Rows are points. The points of each table are mixes of a few directions, plus a little noise. Count the directions of each table, and those that both share. Where both have some left over, give the other angles between the two spaces (their principal angles), to ten degrees, smallest first.
In the rows, zero is written as 128.

First (7 x 3)
[[ 85  96  83]
 [101 130 164]
 [160 125  82]
 [193 151 124]
 [161 139 124]
 [ 86 127 172]
 [109 127 148]]
Second (5 x 3)
[[130 130 156]
 [116 139  83]
 [111 156 108]
 [110 157 120]
 [171  59 175]]
Directions: first 2, second 2, shared 1; angles 80

First (5 x 4)
[[ 84 160 143 106]
 [175 161  45 144]
 [130 112 176 132]
 [121  80 146 128]
 [134 121 133 130]]
Second (8 x 4)
[[132  72  75 131]
 [225  87 151 174]
 [157 154 152 138]
 [117 169 123 120]
 [ 99 133 129 115]
 [ 93 134 101 111]
 [ 84 152 141 107]
 [120 120 155 125]]
Directions: first 3, second 3, shared 3

First (8 x 6)
[[100 133 127 128 142 121]
 [143 147 103 146 101 187]
 [144  93 165 101 148  47]
 [ 79 165  96 152 131 187]
 [ 88 155 106 144 134 167]
 [118 113 147 113 149  80]
 [164  98 155 108 128  76]
 [189 122 122 132  90 158]]
Second (7 x 6)
[[ 91 123 141 118 158  89]
 [196 121 122 133  86 161]
 [109 132 127 128 138 124]
 [ 95 168  89 157 116 207]
 [111 151 105 145 120 175]
 [128 113 146 116 140  90]
 [165  88 167 100 137  51]]
Directions: first 2, second 2, shared 2

First (8 x 9)
[[166 119 104 115 141  96 112 218 152]
 [ 93 132 128 114  94 130 113 142 115]
 [144 118 142 124 156 142  79 108 180]
 [130 133 133  90 115 153 112 169 153]
 [126 124  86 171 172 161 194  30  82]
 [106 123 137 153 111  81 100 120 112]
 [154 135 170 114 130 129 119 134 164]
 [105 142 122 141 103 131 197 103  65]]
Second (9 x 9)
[[ 98 117 143 127 141 120 102  90 203]
 [184 124 105 140 149 169  63 141  51]
 [165 144 153 136 110 151 125 130  48]
 [145 117  80 134 151 145 106 142  97]
 [ 92 120 101 125 130 106 172 131 166]
 [171 132 190 118 125 139  42 135 142]
 [100 135 125 132 115 118 181 112 124]
 [105 131 121 129 120 120 171 117 130]
 [ 88 130 134 111 109  86 190 153 189]]
Directions: first 5, second 4, shared 3; angles 90

First (8 x 11)
[[100 166 104 127 137 206 149 124 140 114  85]
 [117  54  52 153 148 112 106 110  69 121 141]
 [177  45 175 138 109  74 117 124 142 114 170]
 [134 156 155 117 120  92 122 137 134 147 142]
 [122 179 133 112 130  51 104 142  99 174 156]
 [156  95 173 129 111 139 140 128 167 106 135]
 [ 95 207 115 114 137 189 148 132 142 133  88]
 [122 122 118 132 132 161 140 123 133 115 113]]
Second (9 x 11)
[[134 178  50 101 139 161 179  97 237 100  99]
 [122 107 145 144 130 120 105 145  92 142 146]
 [137  90 140 145 137 135 114 121  92 148 118]
 [116 128  71 146 152 151 125 137 161 136 141]
 [171  63 153 140 137 149 129  73  80 153  62]
 [118 176 140  98 106 108 146 136 158 100 137]
 [132 167 186  89  92  92 147 124 127  98 121]
 [ 99 113  80 165 155 139  96 174 127 152 179]
 [122 129 187 122 106  93 112 149  81 123 149]]
Directions: first 3, second 3, shared 0; angles 40, 50, 70

First (8 x 12)
[[143 160 145 144 128 146 107 129 159 159 152 126]
 [121  92 133 140 129 113 114 107 139 123 108 131]
 [129 134 112 118 132 100 162 161 127  79  82 136]
 [ 97 145 129 127  94 179 141 117 151 145 136 146]
 [197  37 125  82 149  75 127 126  90 139 125  70]
 [ 77 191 106 138 128 138 141 138 132  95 168 151]
 [141  96 142 137 131 117 111 113 141 140 110 123]
 [119 169 132 138 133 158 122 131  85 145 144 141]]
Second (11 x 12)
[[112 131 136 151 135 135 123 123  82 120  82 156]
 [130 127 127 124 127 127 129 129 135 129 135 124]
 [128 128 128 129 128 128 128 128 127 128 127 129]
 [114 131 134 148 134 134 124 124  90 121  90 152]
 [127 128 128 129 128 128 128 128 126 127 126 129]
 [171 120 108  67 110 110 141 141 249 149 248  54]
 [103 133 139 164 139 138 121 120  57 116  57 172]
 [113 131 135 150 135 134 124 123  85 121  85 154]
 [148 124 119  99 119 120 134 134 184 137 184  93]
 [144 125 120 105 121 121 133 133 174 136 174 100]
 [118 130 133 142 132 132 125 125 100 123 100 145]]
Directions: first 6, second 1, shared 1

First (10 x 14)
[[216 115  84  63 133 102 127 135 114 145 109 116  73 184]
 [ 84 134 150 160 125 141 129 124 135 120 138 134 156 100]
 [ 88 133 148 158 125 140 129 125 134 120 137 134 154 102]
 [213 116  85  65 133 103 127 135 114 145 109 116  74 183]
 [142 126 121 118 129 124 128 129 126 131 125 126 120 136]
 [211 117  86  66 132 104 126 134 114 145 109 117  76 182]
 [104 131 140 145 127 135 128 126 132 123 133 131 143 113]
 [ 96 132 144 151 127 138 129 126 133 122 135 132 148 108]
 [ 18 144 183 209 122 160 129 119 146 106 153 143 198  57]
 [108 131 138 143 127 134 129 126 132 124 132 130 141 115]]
Second (11 x 14)
[[127 134 129 133 120 122 123 132 113 127 132 135 128 121]
 [116  78  74  87  73  91 186 166  60  48 124 140 158 110]
 [129  79  90 103 110  96 170 140 125  69 100 126 145 144]
 [124 138 129 141 102 111 121 138  88 120 135 143 127 114]
 [142  97 115 133 145  97 139 116 182 103  88 120 128 171]
 [131 159 151 170 116 108  93 122 116 145 128 148 114 127]
 [137 160 163 159 156 144  89 104 163 172 130 124 108 141]
 [138 139 151 138 173 151 107 103 191 167 122 111 115 151]
 [130 156 150 156 130 127  98 120 126 152 136 135 115 125]
 [123 136 127 139 103 112 122 136  93 120 131 141 130 116]
 [110 127 130  48 179 249 159 129 144 185 186  87 144  91]]
Directions: first 1, second 3, shared 0; angles 70

First (11 x 18)
[[128 122 167  94 117 112 101 158 110  91 102  87 142 134 128 143 143 116]
 [117 182  18 212 179 135 101 104 156 220  95 173  67 136 107  27 108  99]
 [194  91 118 187 191 144 145 158 141 165 162 210 136 110 108 126  47 153]
 [100 128  52 127 117 146 135 109 103 104 106 124  82 150 129  97 146 138]
 [121 130 155  95  96 113 108 142 133  96 114  82 143 128 149 140 152 131]
 [117 120 133  91  86 135 115 126 122  86 120  93 137 133 151 143 150 148]
 [118 112 142 118 172 157 151 106  47 133 128 171 115 151  61 145 124  88]
 [158 138 127 166 135 103 109 160 193 157 132 127 143 103 156 107 101 145]
 [125 118 174 130 126  87 208 134 151 111 176 118 134 107 141 168 146 133]
 [ 98 131 150  83  86 149 141  81 109 112 144 113 140 136 135 160 161 129]
 [134 137 174 105 105 129  97 129 143 133 129 109 164 121 141 148 130 126]]
Second (8 x 18)
[[179 136 165 138 113  94 101 130 119 132 174 133 123 166 114  72 139 114]
 [ 99 140 103 137 130 128 137 140 108 142  88 159 131 102 126 161 161 174]
 [152 105 151 109 132 145 127 108 164 105 168  78 125 152 137 102  71  64]
 [ 98 117 108 116 141 155 146 122 142 120 106 114 130 107 139 161 107 123]
 [ 80 137  89 134 135 139 147 139 110 141  71 158 132  88 131 181 159 180]
 [176 144 160 145 110  86  99 136 108 140 165 148 125 162 111  76 158 133]
 [ 61  92  86  92 160 204 174 106 176 100  86  74 133  86 160 201  55  91]
 [181 151 163 151 104  74  93 142  98 146 165 161 125 163 106  71 174 147]]
Directions: first 6, second 2, shared 0; angles 70, 80

First (10 x 20)
[[129 108 111 131 120 177 134  74 141 137 123 159 194 158 153  60 157 156
  128 135]
 [159 111  95 109 109 170 144 158 125 158 122 123 158 142 125 113 147 160
  104 143]
 [117 129 144 153 152  80 125 137 118 137 159 141  81 119 124 159 100  90
  146 106]
 [118 124 126 104 100 173 115 133 124 109 134 101 141 133 136 141 155 115
  112 161]
 [ 92 131 172 162 169  42 123 119 116 100 224 155  55 125 140 169  79  23
  154  89]
 [118 127 122 136 116 172 109  95 135 148  64 126 158 123 128 109 156 175
  144 148]
 [190 179 116 115 155  46 172 168 154 125  18 119 127  92  73 102  84 242
  116  78]
 [123 121 130 142 133 119 119 158 110 157 148 123  87 119 121 173 119 101
  136 130]
 [109 133 149 135 139  99 123 120 126 104 162 132 104 126 134 143 113  86
  136 118]
 [124 118 116  93  88 202 119 119 131 104 126 102 175 145 144 112 172 133
  103 171]]
Second (11 x 20)
[[168 118 105 126 144 108 171 128 139 141 145 166 164 152 131  69 113 159
  112  95]
 [162 119 108 126 142 111 165 128 137 139 143 161 158 149 131  77 115 155
  114 100]
 [ 60 146 167 131 100 162  54 128 109 105  99  63  68  86 123 230 154  75
  155 185]
 [166 118 106 127 143 109 169 128 138 140 144 164 161 151 131  72 113 157
  113  97]
 [108 133 139 129 120 138 107 128 122 122 120 109 111 116 126 157 135 113
  136 144]
 [ 64 145 165 131 103 160  59 128 110 107 101  67  72  89 123 223 152  78
  153 180]
 [ 72 143 160 130 106 156  68 128 112 110 104  75  79  94 124 211 149  85
  150 174]
 [ 97 136 145 129 115 144  95 128 119 118 115  99 101 109 125 174 140 104
  140 153]
 [160 120 109 127 141 112 163 128 137 139 142 158 156 148 131  80 116 153
  115 102]
 [190 112  93 126 153  97 195 128 145 148 154 187 182 165 132  36 104 176
  103  77]
 [161 119 109 126 141 112 163 128 137 139 142 159 157 148 130  80 116 153
  115 101]]
Directions: first 5, second 1, shared 1

First (11 x 24)
[[ 98 162 186  46 124 206  96  60 190 193 109 188 111 149  50 234 193 182
  167 152 246  95 140 177]
 [143 147 132 144 137  98 127 163 142 130 154 132 150 128 149  96 108 110
  113 113  81 143 150 117]
 [130 111 111 143 125 119 136 132 106 110 123 110 123 122 140 113 119 121
  124 128 115 131 117 119]
 [146 173 150 134 143  97 119 171 171 146 170 152 161 133 145 101 109 112
  112 108  79 145 171 123]
 [109  79 100 125 113 158 140  86  80 103  84 100  92 122 114 152 145 142
  143 147 176 112  82 132]
 [151 161 136 151 142  83 126 181 153 132 170 137 163 127 159  82  98 102
  105 106  57 151 164 113]
 [110  37  63 153 104 149 159  84  27  65  64  61  76 110 134 129 131 133
  138 151 163 114  51 116]
 [141 196 177 109 145 114 104 160 204 177 174 178 166 141 122 129 127 126
  121 111 103 139 185 137]
 [136 136 129 136 132 115 128 143 133 127 140 129 137 128 138 113 118 119
  122 122 107 135 138 123]
 [132 131 126 134 131 120 129 138 129 126 135 127 133 127 135 118 121 123
  123 124 114 132 133 123]
 [112  76  97 133 112 151 142  92  76  98  86  94  94 120 121 142 139 137
  140 145 165 114  82 128]]
Second (9 x 24)
[[110 165 161  91 129 159 101  84 199 213 146 153 157  97  91 214 175 107
  107 116 168 109 201 182]
 [109 141 150  93 143 135 133 116 126 133 114 101 138 104 117 146 152 113
   91 123 146 127 173 118]
 [152  75  67 196  94 123 129 128  98 106 132 144 103 151 149 105  92 143
  181 139 108 123  40 146]
 [106 111 114 123 122 143 127  82 125 159 117  91 138  73 119 182 160  87
   89 118 151 113 169 156]
 [131 162 149 119 133 125 112 129 176 173 155 149 156 117 121 150 138 111
  113 114 120 127 177 150]
 [131 152 154 107 158  97 145 176 108  86 125 101 138 136 145  70 115 127
   97 121  94 153 154  69]
 [118 116 130 112 116 160 122  93 131 137 111 142 109 138 103 163 147 154
  157 143 175 113 103 148]
 [167 124 111 176 123  91 132 191 115  82 152 166 117 188 163  42  67 163
  180 136  69 150  56  99]
 [131 104 116 136 131 119 148 149  74  67 103 102 102 148 142  78 110 149
  140 140 120 138  81  86]]
Directions: first 2, second 4, shared 2

First (8 x 32)
[[ 98 118  93 124 124 118 114 154  95 117 101 178  93 103  92  71  85 111
  121 148 151 103 155 135 115 117  99 123 182 109 140  98]
 [104 119  99 124 124 120 117 149 101 119 106 168  99 108  98  82  92 115
  122 145 147 107 150 134 117 119 104 124 172 113 138 103]
 [102 119  96 124 124 119 116 151  98 119 104 172  97 106  95  77  89 114
  122 147 148 106 151 134 116 118 102 124 176 112 139 101]
 [172 143 179 135 134 143 147  90 175 144 168  57 177 164 180 209 190 152
  139  98  96 164  90 119 148 143 169 135  51 154 110 171]
 [107 121 102 125 125 120 118 147 104 120 108 164 104 110 102  87  97 116
  123 144 144 110 147 133 119 120 107 124 167 115 137 106]
 [192 150 204 137 137 150 157  72 200 151 187  21 201 182 206 249 220 163
  144  83  79 182  71 114 157 152 190 139  13 167 102 193]
 [131 129 132 129 129 129 129 125 132 129 131 123 132 131 132 135 133 130
  129 126 126 130 126 127 129 129 132 129 122 130 127 132]
 [120 126 119 127 127 125 124 134 119 126 121 140 119 122 119 114 117 123
  126 133 134 121 135 129 124 126 120 127 142 124 131 121]]
Second (9 x 32)
[[131 131 136 104 179 141 167 110 100 106 124  88  82 149 103 137 116  65
  147 137 140 181 109 141 122 148 133 116 134 127 155 115]
 [109  92 120 145 129  97  83 127 152 153  93 168 141 111 175  96 142 175
  119 101 135  63 138 104 153 110  99 161  68  97 125  73]
 [152 164 121 107  75 135  85 143 150 148 131 131 135 163  97 179 178 161
  117 141 118 144 147 153 101 107 139  99 164 188  77 198]
 [143 150 131 116 114 142 157 123 148 114 162 143 139 126 106 156 130  89
  148 130 104 143 123 126 118 146 139 119 162 124 131 183]
 [104  92 131 152 136 102  77 110 121 104  90 141 120 125 181  74 127 177
  145 129 113 113 137 119 137 100  98 162  83  95 129  28]
 [117 135 142 129 158 171 190  90 104  86 153 116 129 109 111 150  82  71
  159 150 110 171  91 124 110 149 148 130 181 119 158 147]
 [140 137 127 100 171 149 183 114 143 147 136 128 116 128  95 172 127  47
  132 114 149 132  98 120 131 162 132 116 138 122 154 180]
 [172 161 125 122  74 104 146 187 133 128 180 104 139 146 101 117 142 121
  108 128 122 147 163 147 127 149 152  95 141 144 109 179]
 [ 83  85 119 176 112 104  69 145  99 169  84 128 151  98 182  75 106 242
   78 116 163  60 146 115 149  85 116 155  78 136 108  45]]
Directions: first 1, second 6, shared 0; angles 70
